Rows are points. Each copy is the shape, with its points in the same order, stretched, turned, moved and blurred by noise. Is it also mirrored, or only turned?

Shape (9 x 3)
[[ 2.0  3.8  0.1]
 [-2.1 -1.7 -1.4]
 [ 0.5  5.4 -3.5]
 [ 0.2 -0.7 -2.1]
 [ 1.1 -2.4 -1.8]
 [ 1.5 -3.8  0.2]
 [-0.8 -1.8 10.6]
 [-1.2  1.4 -2.1]
 [-1.8 -1.3 -0.4]]
Copy 1 (9 x 3)
[[ 1.1  4.5  1.8]
 [ 2.9 -1.3 -3.7]
 [ 2.3  7.9 -1.6]
 [ 1.1  0.1 -2.7]
 [-0.2 -1.4 -2.7]
 [-0.3 -4.1 -1.0]
 [ 3.2 -5.8  8.1]
 [ 2.9  2.7 -3.1]
 [ 3.0 -0.8 -2.7]]
Copy 1 is: mirrored
Copy 2 (9 x 3)
[[-2.3  6.1  0.3]
 [-4.5 -2.2 -1.9]
 [-6.0  7.8 -3.1]
 [-4.7  0.2  0.2]
 [-3.4 -1.5  2.0]
 [-1.2 -2.8  3.0]
 [ 9.0 -1.2  1.8]
 [-4.5  2.1 -1.4]
 [-2.9 -1.2 -1.3]]
Copy 2 is: mirrored

Shape (10 x 4)
[[ 4.8 -5.8 -4.3  3.4]
 [ 0.8 -2.0 -4.8 -0.6]
 [-1.0 -2.6  3.4 -2.0]
 [ 0.8  1.9  5.4  1.5]
 [ 1.6  0.0  5.4 -4.7]
 [-2.5  3.3  1.7 -7.3]
 [ 3.3 -0.3  1.6 -1.1]
 [ 3.2  1.4  0.5  3.2]
 [-1.8  1.7  3.2 -5.1]
 [ 4.2 -3.2 -1.4  0.1]]
Copy 1 (10 x 4)
[[ 5.6  0.1 -2.2 -6.1]
 [ 2.4 -3.2 -3.9 -1.4]
 [-2.1 -0.3  3.1 -3.2]
 [-1.9  5.8  5.8 -1.2]
 [-5.6  3.0  3.2 -4.5]
 [-6.5 -1.9 -1.1  1.0]
 [-1.5  3.2  0.8 -3.8]
 [ 1.5  5.4  2.0 -1.5]
 [-5.2 -0.3  1.5 -0.5]
 [ 1.4  1.3 -1.3 -5.4]]
Copy 1 is: only turned
Copy 2 (10 x 4)
[[ 3.6  5.9  4.1 -3.2]
 [ 2.2  4.4 -0.5 -0.9]
 [-2.5 -1.5 -0.8 -2.6]
 [-4.8 -1.1  3.1  0.6]
 [-5.8 -0.4 -2.0 -3.6]
 [-5.2 -0.9 -5.5 -0.3]
 [-2.3  3.3  0.7 -2.2]
 [-2.9  3.7  3.8  1.0]
 [-4.3 -2.2 -3.6 -1.1]
 [ 0.7  4.1  1.5 -3.0]]
Copy 2 is: only turned
Copy 3 (10 x 4)
[[ 4.5 -4.6  9.3 -0.2]
 [-0.8 -5.7  3.2 -3.7]
 [-1.9  1.1 -0.2  4.9]
 [ 2.3  5.4 -2.1  3.8]
 [-3.6  6.1  0.0  3.4]
 [-6.9  2.6 -5.3 -1.4]
 [-0.4  2.4  2.6  0.4]
 [ 3.6  1.4  0.6 -0.1]
 [-3.8  2.8 -3.8  1.2]
 [ 2.1 -0.8  6.1  0.3]]
Copy 3 is: only turned

Shape (13 x 8)
[[-1.4 -3.4 -1.6 -3.9  3.7  0.1 -0.7 -2.3]
 [-2.3  1.3 -0.8  0.0 -7.4  0.0 -3.5  2.8]
 [ 1.1 -1.5 -2.4 -2.7  0.6  0.7 -0.7  1.2]
 [ 1.8 -3.4 -2.7  1.2 -0.8  0.5  0.1 -3.0]
 [ 2.3  2.1 -1.9 -3.7 -2.3  1.2 -5.8  2.7]
 [-0.4  1.7  1.1 -4.0 -4.2 -6.9 -3.5  2.1]
 [-2.0 -2.6 -4.2 -0.2  3.2 -1.4  0.1 -2.9]
 [-1.8 -2.4  1.0 -3.4  1.6  0.4  0.7  0.4]
 [-0.6  1.9 -1.5 -3.1  3.8  1.0 -0.5 -3.4]
 [-0.7  3.9 -2.7  9.9 -0.1 -0.6  0.6 -0.4]
 [-1.1 -2.4  3.9 12.1  1.4 -4.5 -7.6 -1.1]
 [ 1.8 -2.0  7.5 -0.3  0.4  0.7 -0.2 -2.9]
 [-1.1  7.7 -1.0 -0.2 -7.3  0.9 -3.9 -0.4]]
Copy 1 (13 x 8)
[[ 0.8 -1.7 -2.4 -3.0  5.7 -2.9 -3.0 -1.0]
 [ 1.1 -3.8  5.1  4.9  0.3 -3.8 -4.6 -1.2]
 [ 1.5 -2.9 -0.8  0.0  2.6 -0.8 -1.9 -1.3]
 [-1.8 -0.3 -0.5  2.4  5.2 -1.0 -0.1 -2.0]
 [ 6.6 -3.1  2.6  2.0  1.5 -0.4 -4.5 -1.2]
 [ 5.6 -1.6  3.2  2.2 -2.9 -7.5 -2.0 -3.9]
 [-1.4 -0.8 -4.0  0.8  5.6 -3.6 -0.9  1.2]
 [-0.2 -2.5  0.4 -3.2  2.1 -3.0 -2.4 -1.3]
 [ 1.0  1.8 -2.9 -1.1  3.2 -1.5 -4.0  1.3]
 [-5.5  3.4  0.0  8.3 -0.4 -1.7  3.7  7.2]
 [-0.9  3.2  6.9  4.9  5.1 -6.9  7.7  6.2]
 [-0.8  2.6  6.0 -3.3  1.2 -2.2 -0.2 -3.0]
 [ 1.8  1.0  4.2  7.3 -1.7 -2.3 -7.2  0.4]]
Copy 1 is: only turned
Copy 2 (13 x 8)
[[-3.6 -3.8  0.0  3.6  2.5 -2.1 -0.6 -3.4]
 [ 0.7  2.2 -7.6 -2.3 -1.5 -2.3 -1.2  2.2]
 [-0.2 -3.3 -2.0  1.4  1.8 -0.7 -2.3 -1.8]
 [ 2.6 -1.6 -0.1  2.5  0.5 -0.8  2.0 -2.2]
 [ 0.7 -2.0 -6.0  1.2 -2.5 -1.6 -6.0 -2.2]
 [-2.1 -1.8 -1.2 -4.2 -4.0 -3.8 -3.6  1.4]
 [-0.5 -2.3  1.6  4.0  2.7 -4.2  0.9 -0.6]
 [-4.0 -2.4 -1.3  0.6  2.7  0.2 -1.0 -1.2]
 [-1.9 -0.3  2.3  4.6  1.4 -2.3 -3.8 -3.8]
 [ 6.1  4.8 -0.1  5.1  0.0 -1.9  1.5  8.1]
 [ 2.1  0.8 -5.4  8.0 -7.0 -1.6  6.4 11.8]
 [-3.2 -0.3  0.0  1.3 -3.0  4.6  0.4 -1.5]
 [ 2.3  5.9 -4.2 -0.5 -3.6 -3.2 -5.2 -0.3]]
Copy 2 is: only turned

Shape (14 x 11)
[[ 3.0  3.1  0.1 -3.8  0.9  4.8 -2.3  5.3  4.2 -1.2 -1.1]
 [-6.4 -3.2 -4.9  0.9 -0.5  4.6  4.7 -3.6  5.1 -1.2 -3.3]
 [-4.3  2.5  5.1 -2.2 -1.9 -2.0  6.5 -2.1 -1.6  4.4  2.7]
 [-6.9 -0.9 -0.1 -0.2  2.5  0.2 -3.0  2.0  2.4  1.3 -3.2]
 [ 1.2  3.4  2.7 -2.5  2.9  3.2 -2.0  4.7 -3.1 -0.2  0.0]
 [ 1.5  4.0  4.4 -0.7 -5.0 -0.2  0.8 -0.8  4.4 -1.4  3.6]
 [-3.3 -2.4  3.1 -2.9  3.5 -1.8 -1.5  1.8  2.9 -0.6  0.1]
 [-5.6  0.8 -3.1 -2.9 -5.0 -4.5  5.5 -3.5 -2.0 -2.5  1.7]
 [ 2.7  0.9 -3.6 -2.2  3.0  3.1  0.2  2.1  5.0 -1.1  2.2]
 [ 3.3  2.4 -3.5 -1.0  0.6 -0.9 -0.4  6.3  5.3  0.6 -4.6]
 [-3.3 -3.4  4.1 -7.5 -0.3  3.7 -0.1 -2.1 -2.9  4.0  1.6]
 [ 0.5 -2.9 -1.5  2.0 -4.4  0.1 -1.8  2.2 -3.2  0.9  2.3]
 [-5.9  5.2 -0.8 -4.7  0.0 -3.7  0.5 -0.2 -2.7  6.5  1.8]
 [ 1.0  5.4  0.1  2.0  0.8 -2.2  0.1 -4.3  3.0  3.5 -5.6]]
Copy 1 (14 x 11)
[[  1.6  -3.5   1.8  -0.3  -0.6   2.4  -3.0   6.3  -1.8  -1.4  -3.6]
 [  0.9  -2.9  -6.8   0.3  -0.1  -5.9   0.8   3.3  -3.3   0.9 -10.8]
 [  0.0   3.7   0.2   0.2   1.7  -2.1   5.1  -2.3  -0.8  -6.5   0.6]
 [ -2.3  -3.2  -0.6   3.8  -3.5  -3.3   0.2   2.0  -1.0  -3.7  -5.0]
 [  0.8   0.5   4.0   2.2  -2.0  -1.1  -3.5   3.5   0.8  -1.0   0.8]
 [ -2.1  -2.5  -2.3  -0.4   5.3   4.7   2.9   4.2  -3.2  -5.6   1.1]
 [  0.3  -4.1   0.7   3.9   0.8   3.0   1.2   0.7   0.7  -5.0  -3.0]
 [ -2.8  -2.9  -1.5  -1.8   1.5  -5.1   6.4  -6.8  -6.5  -1.7   0.0]
 [  2.7  -2.9  -0.3  -0.6   0.9   2.1  -4.5   1.6   1.8  -1.4  -4.6]
 [  3.1  -1.3  -2.3  -3.4  -6.1   2.8   2.7   1.5   0.5   0.3  -3.1]
 [ -4.2   2.1   6.6   1.4   3.0  -4.0  -1.8   1.0  -1.7  -2.2  -5.8]
 [ -4.8  -0.7   1.1  -2.2   0.4  -3.5  -0.4  -0.2   2.6   2.2   0.5]
 [ -3.5   1.9   4.9  -0.8  -2.2  -4.5   1.0  -7.3  -4.8  -6.4   0.4]
 [ -0.5   2.8  -6.4   0.0  -4.6   2.9   5.2   1.8  -4.5  -1.3  -2.0]]
Copy 1 is: only turned
Copy 2 (14 x 11)
[[ -0.8   2.6  -0.2   0.9   1.2  -3.1   0.7 -11.6  -1.1  -1.8  -0.5]
 [ -1.2  -3.1   7.2   7.1  -4.2  -1.0   5.0   3.4  -0.2   4.3   0.3]
 [  5.3  -5.0   3.7   1.7   2.1  -2.7  -2.8   6.5  -5.6   2.1  -1.8]
 [ -0.3   2.4   5.0   2.2  -1.7   4.1   0.7  -0.6  -2.4   3.7  -4.8]
 [ -0.3  -0.2  -1.2  -1.7   4.9   0.2  -0.1  -7.0  -1.8  -2.3  -3.2]
 [  0.8   2.9   0.3   1.3  -2.3  -9.2   1.1  -1.9  -5.3  -0.3   3.6]
 [  1.5   2.8   4.1  -0.4  -0.8   2.6  -2.3  -0.2   0.4  -0.9  -1.0]
 [ -4.3  -2.1   5.0   2.8   0.4  -5.6  -1.8  10.3  -2.0   0.3  -3.5]
 [ -0.5   1.4  -2.3   4.7  -2.1  -1.7   0.5  -4.6  -0.3  -2.6   1.9]
 [ -0.4   6.3  -2.4   4.6   1.5  -2.0   0.6  -6.5   2.5   2.7  -3.2]
 [  3.0  -9.5   6.6  -4.1  -0.1   1.8  -5.2  -2.7  -1.4  -0.8  -2.0]
 [ -1.4  -3.3  -2.0  -0.7  -5.8  -3.6   1.5  -1.3  -1.2   0.2  -5.0]
 [ -1.1  -1.1   1.4   1.4   3.5   1.0  -7.3   2.8  -5.4   3.5  -5.7]
 [ -2.6   5.0  -3.5   1.3   2.6   0.5  -0.1   0.0   0.3   8.9   2.4]]
Copy 2 is: mirrored
